Every row gives one point. The window is the flat piece filled in between its corners: a triangle in 3 columns, a solid with four corners in 4, and so on. A path goes straight from each point to the next, and from the last back to the first. After which points does the path pass through the window?

Window (3 x 3):
[[-41  53  35]
 [ 21 -43 -21]
 [ 36  26   4]]
Path:
(1): [ 24  40 -18]
(2): [38 14 18]
(3): [ 47 -20  16]
(4): [ 46 -13 -41]
(5): [-30  34  -7]
(6): [ 7 14 40]
(7): [-19  33  51]
(8): [-50  67  -7]
(9): [-17  76 -22]
(10): [-15  27  42]
(11): [ 8 28 35]
(12): [-21  50  -7]
Through the window after points: 1, 5, 7, 9, 11

Window, 3 rows:
[[ 15  28  62]
 [ -8 -18 -47]
 [-55  15   2]]
Path:
(1): [-26 -19  26]
(2): [-16 -27 -22]
(3): [ -3  33 -47]
(4): [ -8  14 -54]
(5): [ -6 -32 -10]
(6): [-56 -31 -30]
(7): [-24  27 -51]
(8): [-24  26 -20]
(9): [-42  -9  -9]
(10): [-54 -22  35]
(11): [-46  25 -12]
(12): [-35  42 -51]
(13): [-71 -55 -34]
(14): [-11 -47  -3]
(15): [ -5  23 -65]
(16): [13 35 -6]
Through the window after points: 2, 4, 8, 10, 14, 16

Window (4 x 4):
[[-25  75  -1 -36]
 [-23  73 -40  -3]
 [-42 -61  27  77]
 [ -4   2 -16  -2]]
Path:
(1): [-57  52 -37  -7]
(2): [-8 59 -1 26]
(3): [ -5  88 -14 -16]
(4): [-54  32 -29 -13]
(5): [-49  30 -47  -1]
(6): [ 4 54 11 35]
(7): [ 8 14 22  0]
(8): [-36   0  -6   1]
(9): [-47 -33 -27   1]
(10): [ 3 -4 21 25]
(11): [21 10 -2 11]
(12): [-35   1 -27 -12]
(13): [-67 -11 -30 -10]
(14): [ 8 22 15 44]
(15): [20 67  8 25]
(16): [-68   4   2 -22]
Through the window after points: 3, 5, 11, 13, 15

Window:
[[ -8 -75  48 -33  46  50]
 [-24 -35  11  33 -29  16]
 [ 23  11   7 -40 -34 -53]
 [ 63  41  32  15  13 -13]
 [ 96 -42   9  -4  35 -52]
 [-15  62 -25 -17 -16  -6]]
Path:
(1): [  7  -1  20  -4   7 -54]
(2): [-38   3  64  21  22 -20]
(3): [ 35  12   1 -21 -18  25]
(4): [ 27   4 -24  -2 -28  33]
(5): [-91  -7  17 -17   1 -35]
(6): [ -4  54  28 -14  19 -79]
(7): [ 61   6  16  -3 -15   1]
(8): [ 22   9 -15 -20 -39  12]
Through the window after points: 6, 8

Window, 8 rows:
[[  52   38   41  -30   13   10  -34   50]
 [ -47  -26   34  -13   14  -12  -28  -14]
 [  55    4   -9  -34  -22  -19  -53   59]
 [  81  -32    5  -26  -20   35   17   75]
 [ -20    6  -14  -29  -14   32  -15  -10]
 [ -50    9  -29   53   -8   -1   -7   -6]
 [ -58  -17  -26  -28   62  -25   27  -37]
 [ -16   21   23  -71    2 -104   58  -47]]
Path:
(1): [ -9  17  49 -68 -30  -8   8  76]
(2): [-34  12 -10 -21   7 -23 -12  23]
(3): [ 38 -26  32 -27   9 -17 -41 -55]
(4): [ 87 -13  21 -17  -8  -8   2   2]
(5): [-25 -22  -3 -30  -5  46   1 101]
(6): [  5  12  -1 -11 -12  -3  16  53]
(7): [ 55 -41  18 -12  10  30 -42 -18]
(8): [ 13 -10 -29  37  46  -1  -2 -64]
(9): [-26  14  19 -54 -11 -38 -19  37]
(10): [-63  18  25 -46  22  -9   0  39]
(11): [ 90 -31  18 -31  -4 -17 -27 -14]
(12): [ 62 -28   7  -5  41 -29 -40 -15]
(13): [  3   0   8 -31 -17 -18  -4  36]
(14): [ 14  19  11 -41 -13   3  -5  70]
(15): [ 74 -38  14 -27  22  -6 -20 -25]
(16): [ 49  11   1  -2  -4   1 -32  24]
Through the window after points: 4, 6

Window, 8 rows:
[[ 19   2  -6  51 -13  -8 -36  46]
 [  0   8 -40 -46  58  47  34  30]
 [ 32 -25 -35 -27 103  12  38  22]
 [ 51  -2  51 -41  -3  -8 -30 -49]
 [ 18  16  51  21   9  10 -17 -69]
 [ 14  46  26 -23  34 -33 -29 -51]
 [-23 -34 -18  46 -35 -37  15  52]
 [ 12 -25 -84  77 -63 -30   4  45]]
Path:
(1): [ 49  38  32  -6  19 -27  14  -1]
(2): [ 32  18 -18   2  12  -8  14  27]
(3): [  1 -23  -6   3  21 -12 -27   9]
(4): [  7 -44 -38 -13  -1   2 -18  12]
(5): [ 35  44 -40  37   0 -19  39  64]
(6): [ 36  27  18  -8  31   9   7 -24]
(7): [  6 -23   0  -4  19   7 -70 -39]
(8): [  2 -40 -35 -44  27   4 -27 -53]
(9): [66 49 73  4  3 -4 16 32]
(10): [ 38  -6  -7  13 -41 -11  75  43]
(11): [ -2 -27  -8  24  36   3 -72  -5]
(12): [  0 -12  -4  10   0 -16 -23 -25]
(13): [ 36  51  18   9 -18  22  12   4]
(14): [52 46  0 22 -1  7 17 29]
(15): [-10 -47  36 -33  69  -1 -31 -61]
(16): [  6 -54  23 -42  14  35 -45 -95]
Through the window after points: 8

Window:
[[ 42  -7 -59 -14  53  39   4   6  35]
 [ 62  80  25 -22 -15  -7 -43 -25  52]
 [ 55  46  21 -29  43  16  65   9  11]
 [-20 -25 -64  25  31 -16 102 -25   2]
 [  7  31 -23  27  -7 -43  24  70 -20]
 [-62   3  -2  12  10  24  -2 -96 -35]
 [-66  13  18 -30   4 -38  19 -34 -14]
 [ 38 -87 -10  42  27  12  34  14 -15]
 [-47 -33  -6 -16 -22  42  40 -12  -9]]
Path:
(1): [-33  15  16  13  11 -13  10  -9  40]
(2): [  7  20 -15 -33  -9   6  15 -46 -39]
(3): [ 26   2 -48 -36  19 -30  26   5 -37]
(4): [-5 12 35 35  7 23 45 19 28]
(5): [-66   6  20  43  37   8  45  -8  33]
(6): [  9 -13 -23 -39   0   3  17 -56 -30]
(7): [ -1 -12 -57 -31 -18  -5  54  -4 -55]
(8): [-38  18  58  14  24   1  22 -23  33]
Through the window after points: 1, 3

Window (11 x 11):
[[-59 -56 -16 -26 113  -7  -1  38  20  14 -12]
 [-28  19  -9  -6  -5  48  -8  73  -5 -43 -13]
 [ 32   2 -15  27 -59  32 -36 -48  55 -25  42]
 [  1  10  72  29 -19  50  40  17  45  58  43]
 [-23 -39 -29 -20  15 -49  66 -64 -79   7  71]
 [-30 -25  -5 -75  58  23  21   5  10  23  12]
 [ 37 -59  65  11   2 -27   4   5  12  11 -22]
 [ 10 -15 -27 -26  88  -7 -52 -13  -5  15  12]
 [  2 -54   3   2 -40  10  42  -4  -2 102 -11]
 [-19 -21 -15  -4  41  94  -4  43 -13 -40 -21]
 [-25   5  16   6   7  25  82  22   1  28 -48]]
Path:
(1): [-26 -22  42   8 -12  33 -25  12  33  37 -21]
(2): [-40 -31  29  18  -5  44  -4 -35 -15  39 -15]
(3): [ 34  -1 -33 -31  45 -35  37  11   7  -6  64]
(4): [ 42 -16 -24   4 -14  52  20   9  27 -22  17]
(5): [-68  -9  30   6  23  35 -42  -3  -5   8  -5]
(6): [-28  -6  31   7  37  26 -22  -6 -38  42 -23]
(7): [  4 -44 -53 -34  30 -13  33  16  29 -32  23]
(8): [ 45 -38   6  -9  -1  28  77  24  44  68   5]
(9): [-44 -38   9   4  -8 -14  -5 -25 -50  24  -8]
(10): [-71 -18  21  16  35  34 -19 -25   6  51   7]
(11): [ 16  -6 -11 -21   7  20  42  32  10 -11  19]
(12): [ 46 -25 -23  -5  27   6  50  29   3  -8  15]
Through the window after points: 2, 4, 8
